Each row is a point. Each copy is the shape, with its points in the same order, turned, moved and blurred by noise. Say if it was mirrored as well.

Shape:
[[-17  17 -33]
 [ 10  56   6]
 [-12 -50 -53]
 [ 29  39  39]
 [-54 -69 -33]
 [ 33   0  12]]
Copy 1, 6 rows:
[[-11 -50 -22]
 [ 34 -20 -51]
 [-37 -54  46]
 [ 54  10 -28]
 [-79 -24  44]
 [ 34 -11  14]]
Copy 1 is: only turned
Copy 2:
[[-28 -43 -35]
 [ -6 -65  19]
 [-16   7 -82]
 [ 17 -37  43]
 [-55  37 -73]
 [ 24 -13   1]]
Copy 2 is: mirrored
Copy 3, 6 rows:
[[-42   3  32]
 [ -9  51  36]
 [-64 -51  -9]
 [ 18  55   9]
 [-35 -88   2]
 [ -1  29 -19]]
Copy 3 is: only turned
Copy 4, 6 rows:
[[-45   0 -31]
 [-62 -32  10]
 [ 12  29 -54]
 [-41 -36  44]
 [ 11  76 -36]
 [ -6 -27  16]]
Copy 4 is: mirrored

Shape (9 x 4):
[[-11  22  15  16]
 [-21  71 -17  -4]
 [ 22  19   9  -5]
 [-68 -78 -16 -11]
 [-27 -83  19  77]
 [  2  45  42   7]
 [ 38 -34 -85  11]
 [-16  -4  55 -28]
 [  2  -5  -7 -12]]
Copy 1 (9 x 4):
[[-22  -1   1 -20]
 [ 27  56   9  -8]
 [  6  -6  -5 -39]
 [-51 -30 -85  49]
 [-94 -60   1  24]
 [-13  18   8 -58]
 [ 36 -74   7  42]
 [-31   0 -56 -52]
 [  8 -16 -23 -14]]
Copy 1 is: only turned
Copy 2:
[[ -9  20  15 -20]
 [-42  32 -24 -40]
 [  4 -11  14 -36]
 [-58 -38  33  90]
 [ 25  17  68  85]
 [-12  25  34 -49]
 [ 42 -51 -55  38]
 [-46 -18  70 -24]
 [ -8 -23  12  -4]]
Copy 2 is: only turned

Shape, 8 rows:
[[-28  11  -9  -3]
 [-49  50 -40  -6]
 [ 20  14  21 -19]
 [  2 -39  -9  -3]
 [ -8  -1  12  27]
 [ -6  23  30 -69]
 [ -9   3 -83  68]
 [ 53 -57  13 -16]]
Copy 1 (8 x 4):
[[ -8  -6   0 -25]
 [-49 -36 -19 -34]
 [ -5  48  -8   2]
 [ 46  14  -9 -23]
 [ 13   1  18   6]
 [-33  69  -5 -46]
 [ 23 -83 -41  19]
 [ 70  62 -21   1]]
Copy 1 is: only turned
Copy 2:
[[-14  14 -22  -4]
 [-47  46 -41   8]
 [-18 -17  33  -6]
 [ 31   9  13 -36]
 [ 23  -6   1  19]
 [-59 -36   6 -47]
 [ 34  95  -7  36]
 [ 45 -13  68 -48]]
Copy 2 is: only turned
Copy 3 (8 x 4):
[[-41  14 -13  12]
 [-69  27 -36  55]
 [ -1 -25 -17   7]
 [ -4  28   8 -14]
 [-25   1  24  16]
 [ -8 -26 -68  -8]
 [-29  78  46  71]
 [ 59  12  17 -32]]
Copy 3 is: mirrored
Copy 4, 8 rows:
[[ 16   8  19 -33]
 [ 38  32   8 -70]
 [ 31  -8   0  21]
 [-13  12  41   8]
 [-16 -12   1 -13]
 [ 76 -18  31  10]
 [-52  77 -11 -52]
 [-13   6  36  69]]
Copy 4 is: mirrored

Shape (11 x 6):
[[-12   8 -18  80 -46 -27]
 [-61  20 -19 -33   0  13]
 [ 14 -25  34   0  16 -35]
 [ 11  10  11  -5   5 -39]
 [ 56  16 -39  29   7  -6]
 [-32  55 -49  -3  36  26]
 [-54  46 -45 -76 -32  47]
 [ 11 -37  34  54  35  23]
 [-29 -34  18  18   4  88]
 [ 30 -27  39  51 -13  -8]
 [-33  65  47  28  18  15]]
Copy 1:
[[  2  25  47  57  46  57]
 [-10 -17  52 -23 -39  -6]
 [ 30 -41 -23  -4  17  27]
 [ 39 -17  10 -10  26   7]
 [ 38  45  -7  37  13   0]
 [ 35   7  60  29 -50 -37]
 [-14  27  72 -63 -68 -39]
 [ 28 -33 -37  47 -23  60]
 [-20  -2 -11  21 -92  54]
 [ 26  -4 -21  29  24  78]
 [ 69 -23  56   8 -47  48]]
Copy 1 is: mirrored
Copy 2:
[[-57  79 -28  25  14  43]
 [-19  25  59 -47   6  21]
 [ 17  23 -27  13  20 -33]
 [ -4  35  -7  -3 -19 -23]
 [  4  49 -46  -2 -51  34]
 [ 15  55  62 -38 -37  52]
 [-42 -21  79 -79 -22  44]
 [ 48  29 -16  51  34  31]
 [ 27 -19  34  14  52  75]
 [  3  24 -42  49  19   8]
 [ -4  38  69  54 -19  17]]
Copy 2 is: only turned
Copy 3, 11 rows:
[[-16  61 -26  21   6 -95]
 [-36  27  44 -29 -70 -25]
 [-39 -41   4  13   5 -46]
 [-14 -24  16 -12   0 -58]
 [ 45  -5 -34   4  -1 -38]
 [ 35  24  39   2 -72 -24]
 [-20  48  43 -86 -76   9]
 [-32 -13 -18  76  -7 -15]
 [-57  38 -13  41 -37  35]
 [-33   0 -28  42  37 -45]
 [-14  37  79  37   1 -25]]
Copy 3 is: mirrored

Shape (14 x 8):
[[ 14  -1  -9 -25 -15  20   4 -68]
 [-35  29   7 -13  27  -8  25 -34]
 [-36 -35 -10  -9  42   7 -68  44]
 [-10 -16 -25  13  -3  34 -26 -75]
 [ 13 -25   7 -55  49  -1  28  12]
 [ -9  27 -19 -30  53  39  36  -2]
 [-25 -22  39 -37  15  45 -13  20]
 [ 41 -14  12  21   2  -8  53  22]
 [-22   8  20  49 -17   2  25 -36]
 [-14  17  13 -13   9  20 -27  -2]
 [  5  52  22   6  27  27  -5 -51]
 [ 13 -23  -6  35  19   4 -46 -54]
 [ -9 -78  -7  23  14  34  76 -14]
 [ 23 -58  10 -15 -21 -23  26 -44]]
Copy 1, 14 rows:
[[ 14  -9   7 -43  53   9  30  -6]
 [  6  13  17  24  32 -26   9  32]
 [-57 -25 -22 -21 -48  15 -11  74]
 [-39 -32  -4 -29  63  15  13 -15]
 [ 18  37  41 -15 -10  35  -6  67]
 [-15  33  40  24   5  29  39  30]
 [-32  -5  45 -41 -18 -14  14  59]
 [ 39  26  38 -14 -31   8 -35 -13]
 [ -4 -14  22   0  16 -46 -23 -38]
 [-25   5  -1 -18  -6 -17  22  29]
 [-36  49  -1 -15  44 -20  28  -3]
 [-36  -7 -29 -35  30  10 -28 -12]
 [  0 -26  95  -1   6  42 -49  -4]
 [ 48 -23  25 -56  34  17 -35   5]]
Copy 1 is: only turned
Copy 2 (14 x 8):
[[ -5  52  37 -23  11 -17 -33   9]
 [  4  15  62  22  17 -36  21 -12]
 [-35 -63 -36  -5  39   0  28 -13]
 [-20  30  16 -23  47 -45 -39  31]
 [ 19  12  23  -4  21  45  41 -26]
 [  0  10  57  38  48  22   1 -35]
 [  4 -48  25  -1   7  29   2  17]
 [ 40  46 -14  56  -7  16  12   3]
 [ 18  26  22  46   4 -58  -8  40]
 [ -6 -24  17   7   8 -17 -16 -11]
 [ 30   6  48  14  24 -48 -42 -26]
 [ 10  19 -27 -21  46 -55 -23  10]
 [ 22  52  14  40  50  34  27  78]
 [ 17  65  -3 -24 -11  -1  22  36]]
Copy 2 is: mirrored
Copy 3 (14 x 8):
[[-15 -37  26 -27 -15 -32  36 -40]
 [-15  23  62 -12  19 -40  34  17]
 [ 35 -19   6   8  44  28 -53  45]
 [ -3 -19   0 -46  21 -29  11 -51]
 [-12 -47  32  39 -10 -33   6  52]
 [-24 -10  22 -29  -4 -23  40  69]
 [  5 -22  30 -16 -38  -6 -45  31]
 [-57  15  -9  62 -25 -21  20  15]
 [-35  57  21  -7   2 -34  -2 -39]
 [ 24   3  23  -7  -9  12   1  14]
 [ 21  30  16 -36 -21 -36  45   2]
 [ 24 -10 -25  -1  22 -35   4 -43]
 [-92 -18 -12  10   4 -69 -26   8]
 [-36 -33  21  49  -5 -57  -1 -44]]
Copy 3 is: mirrored

Shape (13 x 8):
[[ 23 -28 -16 -18 -62  73   6  -3]
 [-16  11  17  -4   0 -18  -5   1]
 [ -4 -20 -11  -5  -1 -14   7  48]
 [ 42 -29   5  16  17   2   4 -12]
 [-20 -27  12  11  19  14   0   5]
 [-10 -14 -11 -24  22  -8 -12   3]
 [-12 -10  14 -18 -18 -10   8  -6]
 [-21 -15   9 -20  18  -7  32  -9]
 [-19   0   3   7  -6   6  -5   8]
 [-19  72  11 -19  19 -19   6 -10]
 [-19  -5  11 -17  -3 -16  -7  -1]
 [ 20 -19 -91 -13  -6  -5   6 -15]
 [ 71 -23  -9 -26  16  13  -9 -14]]
Copy 1:
[[-27 -72  19  -7  13  60   8 -45]
 [  0  11 -22   5 -24  -4  15   8]
 [-22  17  28 -12  -5   9  38  10]
 [ -9  -2  27  28   8 -23  -5 -28]
 [-27  12  -4  13  15   4  -6   9]
 [-19  18  11 -22 -16  -2 -14   2]
 [-26  -5  -9  11 -31  12  14 -12]
 [-49   5 -10  10 -24 -17   0   5]
 [-12   1 -16  -4  -1  12  16   3]
 [ 14 -13 -38 -24 -52 -36  11  30]
 [-13  17 -13  -4 -31   8   7   1]
 [-26  -2  25 -70   3 -21   2 -66]
 [  1 -23  58   5 -16 -17 -30 -39]]
Copy 1 is: mirrored
Copy 2, 13 rows:
[[-38  -3 -18 -42 -27  26  31  72]
 [  5   0  -8   3   0 -12  -9 -22]
 [ 34  18 -10  -8  31 -12  15  22]
 [ 24  10  33   7  -8  34   9  14]
 [ -6  21  19 -12  27  20  -6  -5]
 [ 11  23 -11  27  15   7   6   9]
 [ -6 -16  -1   3   4 -13   8   7]
 [-12   7  25  18  22 -21   4   3]
 [  2  11  -7 -15   6   0   6  -9]
 [  8  30 -10  24 -37 -46 -12 -41]
 [  4  -8 -15  10   9  -4  -5  -6]
 [  4  25 -10  36  -7  28  95  24]
 [ 27  12  17  30 -36  48   7  51]]
Copy 2 is: mirrored
Copy 3 (13 x 8):
[[-20 -14  32  23 -71  35  18  61]
 [  5 -13 -17  14   4 -20   0  -2]
 [ 30   0   1 -24  -7 -30   3  25]
 [ 13  -9  -5 -22 -34  20 -37   2]
 [  2 -30 -10 -27   0   3  -1  16]
 [-13   9 -21 -24  -1 -20  -2  14]
 [ -5 -16 -15   8 -28 -16  12  -2]
 [  2  -3 -29 -24 -12   1  29 -19]
 [  1 -20  -4   9   4 -13   8  10]
 [  5  24 -45  49  32  -7   4 -20]
 [ -9 -15 -23   1  -8 -30   4   1]
 [-15  60  57 -22 -27   2  -3   6]
 [ -6  23 -16 -24 -62  17 -54  18]]
Copy 3 is: mirrored

Shape:
[[ -5  -6  -4 -50 -25  -2  -6  14 -30]
 [ 24  14 -34  14   9 -16  10  13  -6]
 [ 49  55  45  17  -2 -11 -49 -35   8]
 [ 28 -26  29  -3  28 -79  43  36   2]
 [ 18 -22 -23   2  23 -12 -68 -15  21]
 [ 10  11  22 -12 -20  -3 -35  48 -36]
 [-13  16  12  12   9 -13   1  11 -25]
 [-56 -21  -3 -36   2  45  26  16  38]
 [  4   2 -10  15  11 -27  29 -40  21]
 [  2   1  54 -15  31  -6  -2  -7 -21]
 [-13 -41 -91  22 -41  14 -34 -13  21]
 [ 26 -42  13  12  40  13 -36 -31  17]
 [-36 -19  12 -16 -11 -50 -34  17  31]
 [  9 -13 -20 -42  42  43 -46  15 -41]]
Copy 1:
[[-46 -38  -5   9  29  -4   1 -11   6]
 [ -6  -2 -22 -55  14  21 -11 -10   0]
 [-10 -13  18 -58 -50 -43   2 -29 -62]
 [-47 -16  22 -36  -9  83 -44  31 -25]
 [ 28 -26  24 -25   8  26  20 -62 -32]
 [-28 -30  -4  -3  31 -22 -43 -14 -37]
 [-17  16  -6 -12  10   4 -11   9 -25]
 [ 24 -10  28  33  19   1   7  32  58]
 [ -6  11  -5 -36 -39  38  24   4   8]
 [-41  15  46  -5  -8  -3  -8   5 -26]
 [ 51 -29 -55   4  15  31  22 -73  37]
 [ 12  11  55 -15 -18  25   3 -61  -9]
 [ 15 -52   8  22  -2  38   4  12 -35]
 [-21   3  42 -12  73 -17   9 -53   0]]
Copy 1 is: only turned
Copy 2:
[[ 15   7  -3 -43 -21  -7 -15 -34   1]
 [ 20 -32  13   5 -13  42  26 -13   9]
 [ 31 -17  64   4  -2 -13  51 -12 -79]
 [  3 -24  51  26 -53   5 -32  43  29]
 [ 56 -61   8 -39  12  13   4  15 -43]
 [-18  -6  46 -56  -2   1   1 -25  -9]
 [ -8  -5  23   1  -6  30 -10 -14 -23]
 [ 51  62 -21 -32  19  50 -35  12  -1]
 [ 39 -11  -7  47  -8  17   4  13 -20]
 [  0  13  29 -13 -37  12 -17  16 -56]
 [ 53 -49 -61 -29  67  20  20 -10  16]
 [ 39 -30  -4 -31  -6  17  14  56 -61]
 [ 42 -19  31 -14  29  -9 -58   5  -9]
 [ 19 -17 -11 -90 -35  52   2 -15 -42]]
Copy 2 is: only turned
Copy 3:
[[-25 -26  36 -46  -3   4 -24   7  -5]
 [-12 -25   6   7  -9  21  26   1 -47]
 [-12  26 -26 -18 -17 -13 -23 -82 -65]
 [-25 -52 -11  13 -15 -79  37  13  -8]
 [-41 -32   6  26  20   4 -52 -23 -67]
 [-25 -29  37 -34  -2   1  -3 -57  -3]
 [-15   2  15 -13  19  -7  27 -21 -23]
 [ -6 -26 -27 -20  38  51 -21  28  39]
 [ 10   8 -24  16   0  -9  -1  26 -44]
 [-45  19  -8 -13  10 -34  -2 -24   3]
 [ 24 -43  44  48  20  66 -48  25 -58]
 [-55  13 -12  49  13  -2 -44 -19 -32]
 [  4 -59   1 -10  53 -30 -36  -7 -21]
 [-95  -7  33 -20   4  42 -11 -16 -18]]
Copy 3 is: only turned

Shape, 17 rows:
[[ 42 -31   3   6 -41 -47 -26  10 -18  -5 -16]
 [ 26 -48  18  36 -18  12   4  -7 -20 -13 -40]
 [ 33   3  36  20 -19   5   6 -36  -9 -13   6]
 [-43 -24  13 -10  37 -41  47 -32  14 -79  37]
 [-13 -69  16 -16 -23 -32 -14   9   8   3 -14]
 [-38  -4  -9  -1  31 -22  18  33  31 -81  33]
 [-23 -43  26   3 -41 -35 -16   9  10  38 -59]
 [ 16 -18  35  31 -26 -14 -41 -10 -38   6  18]
 [-34   3 -28  15  51  -6   1 -12  25 -40  36]
 [-37  32 -14  15   0 -37  25  10  -1 -73  15]
 [ 46 -23  12   5 -45  -9 -50   9  14 -15 -42]
 [ -2  16 -43 -29  25 -20  44   5  15 -48  47]
 [-10   6   4  10  56 -48  42  33  14 -34  15]
 [ 28   9  59  12 -36  12  -6 -48  17   3   6]
 [ -1  29  23 -28 -13  50  19 -14 -33 -28  30]
 [  3  32  42 -51  34  18   2   5 -10 -56  26]
 [ 32  21  33 -24 -11  16 -36 -60 -43  -5 -34]]
Copy 1:
[[ 27   9  39   9 -41 -16  10 -47   0 -19  26]
 [-10  -9  34  15  -8 -21  66  -9  15  -8   4]
 [ -8  -8  13   0  -4   5  24   3 -31  -1  42]
 [ 11  73 -57  22  34 -53  -2  22   3  47  22]
 [-12  43  28  -7 -37 -37   5 -33  10  -3 -12]
 [ 22  46 -43  43  -7 -16 -35  24  33  57  -3]
 [-17  56  37 -33 -41   8  32 -44  14 -27 -19]
 [ 21   0  40  -3 -22   0  13  -7 -50 -20   1]
 [ 13  15 -32   7  47 -10 -37  11  18  48 -11]
 [ 40  57 -26  55  14  22 -15  15  17  26  19]
 [  4  -4  68  -4 -53   1  11 -21  24  -1  35]
 [ 11  17 -58  45  23 -16 -56 -10  26  17  32]
 [ 42  24 -75  -1  -5 -13  -6   4  29  20   1]
 [-32  -2  19 -30 -16  15  22  12 -46   7  50]
 [-30  -6 -14  39   7   2 -23  56 -27 -25  34]
 [  1  10 -29   7 -15 -27 -38  76  -1  -6  39]
 [  0  -8  47 -32  12  -6   3  31 -16 -51  57]]
Copy 1 is: only turned
Copy 2 (17 x 11):
[[ 32  23   5 -50 -21 -30  19 -14 -20  17 -20]
 [ 18 -52 -16 -26 -25 -20  31   5 -17   9 -25]
 [ 31 -21 -10   2 -14  28  -9  -8 -23   1 -24]
 [  7   7  30  84 -19  -2  41 -14 -38 -34  52]
 [ 30  -6  30 -25   4 -34  57 -19  13  11  10]
 [-36  20  19  48 -32  -9  14  15  -6 -26  70]
 [ 35 -33  47 -35  26 -55  29  -3  21   9 -32]
 [ 22   8 -20  -9 -15  -7   5 -42  14  17 -42]
 [-21  18   3  43 -23  12  21   9  10 -71  25]
 [-42  21  26  43 -21 -24 -11  -1 -44 -33  21]
 [ 36 -10   7 -73 -27 -25 -12   4   3   8   0]
 [-27  45  12  26   3  29  27  20 -44 -42  47]
 [-14  35   9  58 -14 -20  31  54 -14 -21  18]
 [ 52 -30   9  -2  -1  41 -26 -10  -3  11 -29]
 [-17 -22 -38  15  39  39 -24 -17 -29  -1  18]
 [ 13   9 -43  42  25  13 -30   8 -12  -5  62]
 [ 65 -25 -48 -20  25   0 -33 -29 -28 -25 -17]]
Copy 2 is: only turned
Copy 3 (17 x 11):
[[  2 -42  -9  17  29 -17  19  33 -41   1 -49]
 [ 17 -41  16  -9 -24 -15   1 -15 -30   9 -32]
 [  0  -9   1  25  -8  25  -5 -19 -53 -14  -3]
 [-50   7   8  95 -27  29  -6 -14  59 -14 -24]
 [ 16 -31  23  41  16 -31 -19  37  -4  25 -36]
 [-24  47   3  52 -26  10  18  24  63 -26 -32]
 [ 15 -20   0  19  25 -57 -17  19 -24  63 -17]
 [ 33 -32 -17  21   1  36   9  25 -50  19 -18]
 [-11  21  18  55 -15  26  39   9  52 -17  23]
 [-50  25 -44  32 -19  16  16   9  46 -15 -15]
 [ 34 -20 -10   6  10 -47  17  25 -54 -23 -33]
 [-60  22  19  32  18  32  14  16  51 -51  -1]
 [-41  41  23  39  15  22  39 -12  42  11 -39]
 [ 12   7  -4  39  -6  10 -22 -17 -82  -7  13]
 [  9  10 -15   3   7  55 -47 -20  -2 -42  14]
 [ 22  40 -13  40  25  46 -20 -30  25 -54 -16]
 [ 45 -41 -36  26  34   8  -9 -44 -43 -28  18]]
Copy 3 is: only turned
Copy 4, 17 rows:
[[ 12 -13 -31  10 -22 -27 -33 -66   0  35  43]
 [  9 -20  25  20 -17 -49 -33 -28  -9  -9  23]
 [-13   5 -12  26 -19 -31 -12 -13 -19  22 -19]
 [-11  78 -40 -15  28  -1 -16 -18  41 -56 -27]
 [ 18   7 -15  28 -10 -27 -36 -32  57   8  55]
 [ 46  31 -53 -30  46  13  -2 -11  36 -42 -18]
 [ 12 -22  18  19 -48  -8 -42 -29  64  25  52]
 [  8  -2 -10  60  -4  -2 -33 -41 -17  39  14]
 [-11   5 -45   0  48  27  10   6  21 -42  -5]
 [ 28  26 -49 -35  -2  36 -10 -25   2 -40 -25]
 [ 23 -51 -32   4 -19 -49 -48 -26   6  40  28]
 [  8  42 -69 -38  20   5  41  -2   4 -30  10]
 [ 11  29  -6 -46  41  18  26 -37  33 -12  -8]
 [-16  -1 -15  42 -37 -39 -15   4   6  46 -35]
 [ 23  46 -20  14 -12 -10   1  48 -43  13  -3]
 [ 21  53 -30 -25  37  -7 -16  40 -13  33 -16]
 [-41   4 -10   7 -27 -20 -58  26 -42  54  14]]
Copy 4 is: mirrored
